Every row gives one point. Any point is a mix of the corners, with weights that add up to 1. It lies inside the corners' shape when no weight is negative. Say inside or outside, and name the corners with a negative weight.

Corners:
(1): [ 19.1 -38.5]
(2): [-16.2  10.9]
(3): [6.3 2.0]
Points:
[0.9 2.8] => inside
[ -1.9 -11.7] => outside (3)
[ 17.7 -24.3] => outside (2)
[-12.9   8.2] => inside
[-11.9   5.6] => inside
[5.9 0.8] => inside
[ 22.4 -34.4] => outside (2)
[1.8 7.1] => outside (1)

Corners:
(1): [  8.9  11.6   8.3 -37.6   4.2 -17.6   6.0   8.0]
(2): [ 17.9  13.9  20.2 -16.9   1.3 -53.2  23.3  11.4]
(3): [ 39.4  -9.6  17.5  27.0   8.9  17.0 -13.1   8.9]
(4): [-42.4 -15.5  -6.8   6.8   9.5  16.2   6.2   1.8]
(5): [ -4.0  23.9  -8.3  -9.0   0.9 -15.8  14.0  14.8]
(6): [  2.4  26.3  -2.8 -19.1  18.3  -3.5  40.2  19.5]
(7): [-36.2 -32.7 -32.8 -11.7   5.2  -2.2   9.1 -12.6]
(8): [-37.4 -12.5 -20.9  17.3  18.1  12.9  -5.1 -27.5]
(9): [ 28.0 -20.0  10.8  10.3 -18.6  11.8  -1.3 -14.8]
Points:
[ 8.7 -9.3  4.9  6.1  2.0  6.9  0.2 -0.1] => inside
[-5.6  5.5 -2.4 -7.4  2.9 -5.0  9.6  5.9] => inside
[  2.6  14.3   0.4 -12.0  12.1  -7.4  26.6  12.4] => inside
[-29.4 -12.7  -8.7   0.7   8.1   7.8   8.4   0.3] => inside
[ -1.8   7.5  -4.0  -7.0   1.6 -10.1  10.8   5.0] => inside
[-12.5  13.4  -0.2 -13.7   6.0  -7.4  19.4   4.5] => outside (3, 7)
[-8.5 -8.3 -1.4  3.3 14.4  2.2  5.8  2.3] => outside (5, 9)

Corners:
(1): [ -5.0  -8.5  -1.5  35.4   1.1  -2.3   9.0  19.2  27.2   2.0   9.3  14.1
  -2.3  12.3  -5.0  -7.4 -39.9  25.5]
(2): [ 25.2 -42.9  19.0  23.4   1.7  10.6 -16.8  10.1 -35.9  -2.6 -24.3  17.0
  -4.4  -5.7 -16.5   4.5  19.4 -26.6]
(3): [ 20.8  11.9   4.0  20.2 -26.5 -10.3 -30.9  29.4  -1.2  32.0   0.9 -12.8
  -6.6 -18.0 -12.1  15.8 -21.5   1.3]
(4): [-14.1   7.0  -0.9  27.1  20.3   3.1  -3.7  18.9  -1.2  -3.0  16.3  -3.1
  -8.1  14.8   1.4  27.2 -14.4   7.8]
(5): [-20.6  -5.3   0.6  -4.0  -6.9  -4.5   1.5 -34.2   9.6  12.3  -4.0   9.2
  -6.4  11.2  -6.3  25.1 -22.9  -5.3]
(6): [-10.2   0.4  -5.2  -6.2   0.1 -11.4  -0.3  -0.2 -23.3  -3.6  12.7  -3.4
 -10.7  -2.9   4.3 -13.9  25.9   4.0]
(7): [ -7.9  30.6 -21.1  13.9 -14.0  -9.7   6.6 -35.9   0.3 -37.8  -1.6  14.2
   6.6  10.6  14.5 -30.5 -23.4  39.5]
(8): [ -8.6 -19.3 -15.8   3.9  14.3 -16.7  -8.9  11.9  10.1  17.7  11.1  -5.6
  11.7  -1.0   0.6  27.1   6.9   6.1]
(9): [-12.9   7.1   8.2  -5.4 -23.0 -10.9 -17.0  10.3  24.4  -9.1  -4.9  -2.5
   8.5  -8.1  31.6  15.6  -5.1  10.8]
(10): [ 11.8  -5.9  12.6   1.0  14.0   6.6  -2.2  -8.5   1.6 -15.6 -16.6 -45.6
  -7.4   3.5   6.0 -10.6 -43.0   1.6]
(11): [ 38.9  -5.4 -33.9 -32.0 -32.9 -30.5  -8.4 -12.8  22.0  15.5  -0.5  -3.8
 -18.0  43.4  23.8  29.6   8.2  12.8]
(12): [ 10.8   1.2  -5.2   5.4  -6.8  20.9  -0.4  -8.6   8.4  18.9   0.8 -12.4
   9.6  28.2   9.5  -7.8 -21.2  10.4]
(13): [ 40.3 -12.1  27.0  16.2   7.3 -31.1 -27.4 -39.7  25.3 -16.6   4.1 -10.5
  -0.3   2.6  36.6 -26.9  -4.2  28.7]
(14): [ 41.7  28.1   6.7   8.4 -21.5 -11.1 -27.7 -13.4  32.2 -18.1 -22.8 -15.9
  -3.2   3.0 -12.2  19.7  -1.5 -24.0]
(15): [  7.3   9.8   8.1  -0.6  -9.0   2.5  -7.5  -6.0   8.7  11.4 -28.8  11.3
  -2.6  -6.6   0.0  -4.4  -2.8  36.0]
(16): [ 21.7   8.2  -6.5  -6.0 -11.9  -7.7  26.8  24.0  -1.2  23.6  16.7  21.5
   6.2   4.5   7.4  11.5   7.0   7.9]
(17): [ 30.5   6.9 -32.1  -0.9 -26.4  11.2 -15.9 -10.3  39.8  -7.9   6.0  -4.5
 -29.8  -1.1  -0.8  26.5  -4.5  33.9]
(18): [-11.0  13.4  -5.8 -21.2   8.0   4.9 -25.4  29.2  -9.9   8.7   5.8  12.7
  -2.7  -3.9   5.2 -13.8 -32.1   3.8]
(19): [-11.8  11.0  33.6   3.3 -20.0  26.1  -1.2 -33.3  -1.5 -14.5 -18.8  10.2
  13.6  13.3 -52.3  -7.0 -30.6  32.3]
Points:
[  1.3   3.6  -0.5  -3.0  -8.3  -5.9 -11.8  -0.3   8.4   0.7  -1.4   1.4
  -1.7   3.5   8.7   5.2 -11.8   8.6] => inside
[  7.5   2.2  -1.7   4.1  -6.7  -9.4  -8.0  -2.6   7.1  -0.2   0.8  -3.4
   0.0   8.8   6.0   3.8 -12.8   6.6] => outside (15, 17)
[ 15.9   7.7   2.1   8.5  -9.4  -5.0 -10.1  -3.0  16.6  -3.8  -6.8  -3.4
  -2.3   5.7  -2.2   6.2 -12.6   3.5] => inside
[  7.6  -4.3   3.2  10.7  -7.4  -8.6 -14.9 -12.4  15.0  -7.4  -8.5  -4.8
  -4.5   1.9  -0.6   9.6  -6.6  14.2] => outside (12, 16, 18)
[  9.1   3.4   1.5   6.6  -9.3  -2.1  -9.9  -4.8  12.6  -1.7  -4.4  -0.3
  -0.3   7.0   3.4   4.7 -18.7  14.1] => outside (6)
[ 11.6   1.1   0.1  10.8  -4.8  -3.4 -13.3 -10.3   6.8  -3.4  -3.2  -2.2
  -4.3   5.7  -0.5  -1.7 -14.0  13.1] => outside (9, 16)

Corners:
(1): [  8.0 -18.8   8.4 -21.4   3.5 -13.7  -1.5 -15.2 -45.1  20.2  -4.9  19.9
   0.5 -18.9 -13.9   5.9  -1.5  -9.5 -10.6 -18.6]
(2): [ -3.3   5.3  10.9   8.6 -10.8   0.9   6.1  -6.6  -1.4  15.8  -0.2  -3.0
  11.7 -17.2   7.8   0.9  12.3  -2.8  -4.4 -25.3]
(3): [ 12.4  10.9   2.9  -4.5  -6.8  -3.8  -8.2   8.6   0.3   1.6 -14.5  18.4
   7.8  14.5  22.1  -9.6  -0.4  -9.9  -2.0  32.4]
(4): [  2.8 -14.8  -4.4  18.2  -7.0   7.3  13.0  -1.0  -5.4  17.3  -3.9   4.2
  -8.9 -13.6  24.3  28.5 -36.3 -24.6  -6.1 -25.6]
(5): [  1.7   0.0   9.2  -5.2  -3.3   1.6  -7.1 -20.7  13.1  12.5  -8.8   3.8
  10.5  15.8  23.0 -10.5  -1.6   1.2  24.1 -14.8]
(6): [  9.9   4.9   8.5   7.3  10.6 -10.0 -12.4   3.8   3.7  13.1  59.5  17.3
  24.2   1.9 -18.8 -26.5 -12.2   3.6  -0.8  -8.7]
(7): [-10.6  10.6   7.0 -27.4 -12.6  -1.2  -5.7 -15.8   3.2  18.4   1.0 -37.0
 -20.5 -12.6  13.3  -0.3  -8.7 -16.6  12.1  -1.8]
(8): [  5.3 -32.9 -42.1  -6.4  -5.5 -13.9   1.9 -12.2   8.7   1.2  -1.0 -15.0
   2.5  -5.2   4.5 -10.4 -18.0   8.3  -0.2 -14.8]
(9): [ 19.1 -19.2   4.1 -13.1  18.4 -21.1   2.0   6.2   1.9  13.0  20.4   9.7
  19.1   6.1 -21.2 -18.6 -22.2  57.6  -2.8   0.2]
(10): [ 12.0   6.4 -15.4  -8.8 -15.9 -13.8  18.0 -58.3 -45.6 -31.0 -15.8  13.7
  -5.4   5.8  -3.7  17.4  16.1 -11.4  -4.5   8.1]
(11): [ 11.4  13.4  12.2  -7.4  11.9  -9.9  10.8   8.1  11.9  12.0  24.3  14.6
  13.0  10.3 -15.5 -23.5  -2.4  -2.4  39.0  31.2]
(12): [ 31.8  14.0 -14.1  14.4   3.9 -31.5  -5.0  -9.2  -4.9 -27.3  41.9  25.1
  21.0  -7.3  -6.5  -2.6 -23.6  29.0  38.6 -17.2]
(13): [ 10.3   8.6   5.6  14.0  13.9 -21.7   1.9  10.3 -12.0   8.9   3.6  23.4
  -1.3  14.5  -5.6  -6.3 -14.8  -4.9  -4.4 -22.1]
(14): [ 11.4  12.0  18.1  18.1  -3.6 -10.9 -20.5  -2.1  -4.0   6.2  -6.1  19.5
  10.5  23.5 -21.3  -9.2   2.2 -10.4  14.7  17.1]
(15): [  7.2   9.8  16.8 -10.8  12.8 -26.5  -2.9   4.4 -21.2 -10.9  45.2 -15.3
  20.9   2.5 -26.1   9.2 -14.1 -12.2  28.2 -15.1]
(16): [  3.3   2.0  25.3  19.3  51.1  -5.7 -15.5  -0.2   4.5 -24.5  -6.1  27.0
  -8.0  17.2   5.4   0.5  -1.6  -7.4  14.8 -21.3]
(17): [ 15.7 -10.2   7.4  -0.4   1.4  17.0  17.8 -24.9 -36.0  21.4   0.7 -12.6
  11.8 -14.3  16.2 -36.7 -22.4   7.6  -3.9   5.8]
(18): [ 11.3 -10.5   5.8  -0.3 -11.6  53.4   1.8   6.7  17.0  14.5 -28.0  16.4
 -14.6  23.2   8.7 -36.5  -0.9 -11.1  -0.9 -12.8]
(19): [-24.3 -15.1   3.0  14.6  -3.5 -12.3   9.0 -10.2   8.8 -19.5   7.1  11.5
 -23.8  -6.8  49.0  -2.0 -18.6  11.4  -1.8 -23.7]
(20): [ -1.6  11.6  12.6  -3.8  -1.7  16.0 -12.2  -5.0   1.4  11.2 -16.6 -14.5
 -14.3  41.2   0.7   1.0  53.7  -4.7  19.6  17.4]
(21): [-64.6  15.9  -8.5 -48.7  11.4  18.3  -2.4   8.4   7.3  27.5  13.9 -13.4
  16.9  -9.2  -3.5 -22.7  -3.9  73.1  18.9  -1.5]
Points:
[ 2.9 -1.2  4.4 -3.6  4.9 -4.7 -0.3 -9.7 -8.8  4.7  5.6  4.1  3.0  1.9
 -3.3 -6.7 -4.9  2.8  9.3 -7.7] => outside (3)
[ 1.7  1.2  4.0 -3.0  1.1 -2.0 -1.0 -8.1 -3.8  5.0  5.4  3.2  4.0  2.9
  2.0 -7.1 -1.7  4.3  9.2 -1.7] => outside (13)
[ 0.3 -2.8  0.3 -2.8  4.3 -2.1  0.7 -9.0 -5.8  4.6  6.0  2.7  2.8  0.4
  0.8 -8.3 -7.2  6.9  8.4 -9.6] => outside (3)
[ 5.6 -1.6  4.4  0.4  4.9 -4.3  0.2 -2.8 -5.4  6.4  6.0 11.2  7.6  3.4
 -1.0 -7.8 -4.4  7.9  5.7 -6.7] => outside (7)
[-3.4  4.7  5.3  3.3 10.1  0.6 -5.9 -0.6  6.6  1.3  4.8  4.1  1.2  9.1
  7.4 -8.6 -3.5  2.0 16.0 -8.8] => outside (1, 9, 10)

Corners:
(1): [-17.8 -21.7  -8.7 -26.7 -13.6   0.3 -23.0 -11.0   4.6   2.4 -31.0   4.7
 -29.2  -4.2   2.1  -9.2   9.9  -5.8 -10.8 -21.0]
(2): [  2.2  28.6  11.3  -4.6  -0.3 -15.8 -12.3   2.9  25.6  -9.1   5.5  37.8
 -17.6   1.2  -1.1  11.2  -4.0  15.5  22.6 -19.3]
(3): [-10.6  36.8   3.9 -27.0  12.2   6.4  -4.1 -13.9  14.7  -7.3 -31.5  -0.6
 -18.3   8.4  14.0  16.9  18.9  -4.9   9.8   7.0]
(4): [ -3.1 -13.5   6.1  19.3  -6.9  25.0 -24.2  16.4   9.7  -2.3 -13.7 -12.1
 -24.1  -2.3 -30.9  -1.6  11.8 -17.1   6.0  12.8]
(5): [ -5.3  30.6  15.2  -6.0   6.2 -60.6   7.8  21.0  15.4 -23.5 -23.3  20.4
  -8.7  15.5  -0.7  13.4  -7.6  28.4  15.3  -6.7]
(6): [ -6.2  -9.7  -5.7  19.3  12.9   3.0 -11.0  15.0   3.0 -14.1  18.9 -14.5
  10.7  11.8  21.3 -11.7 -34.5  -2.9   5.4  17.4]
(7): [-35.2  20.3  26.4 -12.1  11.8 -29.8  -4.4  -2.8  -1.8  -6.5   6.4  19.0
 -14.9  29.4   8.1  27.5   8.5   5.1  30.6 -15.9]
(8): [  6.6 -35.7  -9.9  11.3   1.5   8.4  -9.4  27.5 -16.3  -5.7   4.0  -2.2
  15.9  -7.3  13.9 -16.2   0.2  11.8 -19.2  53.3]
(9): [ 14.2 -15.5  12.3 -14.2 -16.1  20.6  14.4   7.5 -13.4   5.9 -12.0 -25.5
  17.9 -18.0  -6.6  16.0  10.7   3.5  -2.8  26.9]
(10): [-20.4  17.2  17.0   3.1 -11.6 -13.5   4.8 -33.7   7.5 -28.5   9.8  21.1
 -19.3  -1.6  -8.6  10.9 -13.0  22.7  17.3 -11.6]
(11): [-24.0  22.9  16.4  10.8  18.6 -12.0   2.8 -19.5  22.5  -6.5 -18.8  28.1
  -4.2  -9.2   5.3  17.8   5.2   8.9  40.3  -2.6]
(12): [  4.3 -26.4  -6.7 -15.3  13.8  10.9  13.0  30.7  -9.0  -3.8   7.4   2.6
  11.5   2.8  -7.5 -20.4 -29.1  -5.0  -3.0  48.8]
(13): [  4.0  -1.7 -39.7 -28.8   0.8  -1.3  10.3  21.8 -12.1  -1.7   2.0  -6.5
   3.3 -17.0  -1.1  14.9  18.4   4.0 -15.5  24.1]
(14): [ 12.1   4.3 -20.5 -21.7 -23.2  22.8  18.0 -18.9 -10.2  14.1 -18.7 -10.8
  26.9  -0.5 -15.8  23.9   7.1 -18.6 -28.0  29.4]
(15): [-28.1  39.1   7.6 -19.0  -0.4   7.0   3.5 -11.0   1.5 -13.6 -36.2  18.3
 -21.4 -11.3   4.8  -0.2  25.8 -34.7   5.8 -31.8]
(16): [ -9.9 -30.1   3.7   7.8  19.6 -11.4  17.3  32.9  24.4 -20.5  18.0  10.2
  19.7  28.9   7.3  -5.5 -15.0  -4.9 -12.5  33.7]
(17): [ 18.0 -22.5 -11.3  10.3   0.9   9.9   7.0  25.5  -5.1 -12.4  -9.4  16.2
  -7.4  15.1   8.9  14.3 -21.3   2.5   7.8  18.3]
(18): [  4.9  11.8   8.3  24.6  18.7 -26.7  26.5  -0.5   4.7  -0.7   2.8  11.9
 -26.6  20.7  21.3  -6.0 -17.0   1.0  19.0  -4.4]
(19): [ -8.1  -0.6   9.1  23.3  19.0   0.9   7.3  24.7   5.7  -1.0  18.1   2.4
  -3.0  11.7  21.0   7.5 -31.5  33.0  -3.1   8.9]
(20): [ 26.4 -31.4 -15.2 -24.7   5.8   7.1  -1.3  14.8 -26.5  -2.3  -2.3 -19.1
  32.1 -17.7 -24.8  26.7  11.8   0.8 -42.6  39.1]
(21): [  9.7  -8.0 -23.1  16.8   1.2  -5.9  -0.2   8.6   3.9 -26.4  10.5   0.4
  14.5  25.9 -20.3 -29.8  -3.6  29.4   6.4  21.6]
Points:
[-2.2  3.2  4.7  2.1  1.7 -0.5 -3.5  7.5  8.1 -6.5 -4.2  7.6 -6.9  1.4
 -3.9  6.3 -1.1  4.7  8.0  6.0] => inside
[-4.2 -1.4 -1.8  1.0  6.1 -3.6  0.9  8.6  2.9 -8.4 -1.4  7.3 -3.1  6.8
  2.5  2.2 -4.8  4.4  1.7 12.6] => outside (9)
[  3.2  -1.6  -5.0  -2.3   3.5  -4.1   6.6   7.9   3.4 -10.2  -2.5   7.4
   4.9   2.2   2.8   0.8  -7.0   9.9   0.1  15.9] => outside (4, 7)
[-15.9  15.7  10.4  -5.3  19.2 -14.8   7.2  16.0  14.7  -6.9  -6.1  19.0
 -18.4  11.4  25.9   5.1 -15.1  -2.7  19.3 -12.2] => outside (4, 8, 10, 14, 20, 21)
[  9.9  -4.2  -4.1   6.6   4.8  -1.6   7.6  11.0   6.4 -11.2   2.6   6.6
   8.6   5.6  -3.7   3.3  -9.2   8.6   5.6  26.4] => outside (1, 7, 15, 19)
[ -2.1   2.4   3.3  -3.2   3.3  -1.5  -3.8   9.2   0.8  -6.3  -8.8   7.1
 -12.0  -2.7   1.7  10.1  -1.3   4.2   9.0   5.8] => outside (14, 16, 21)
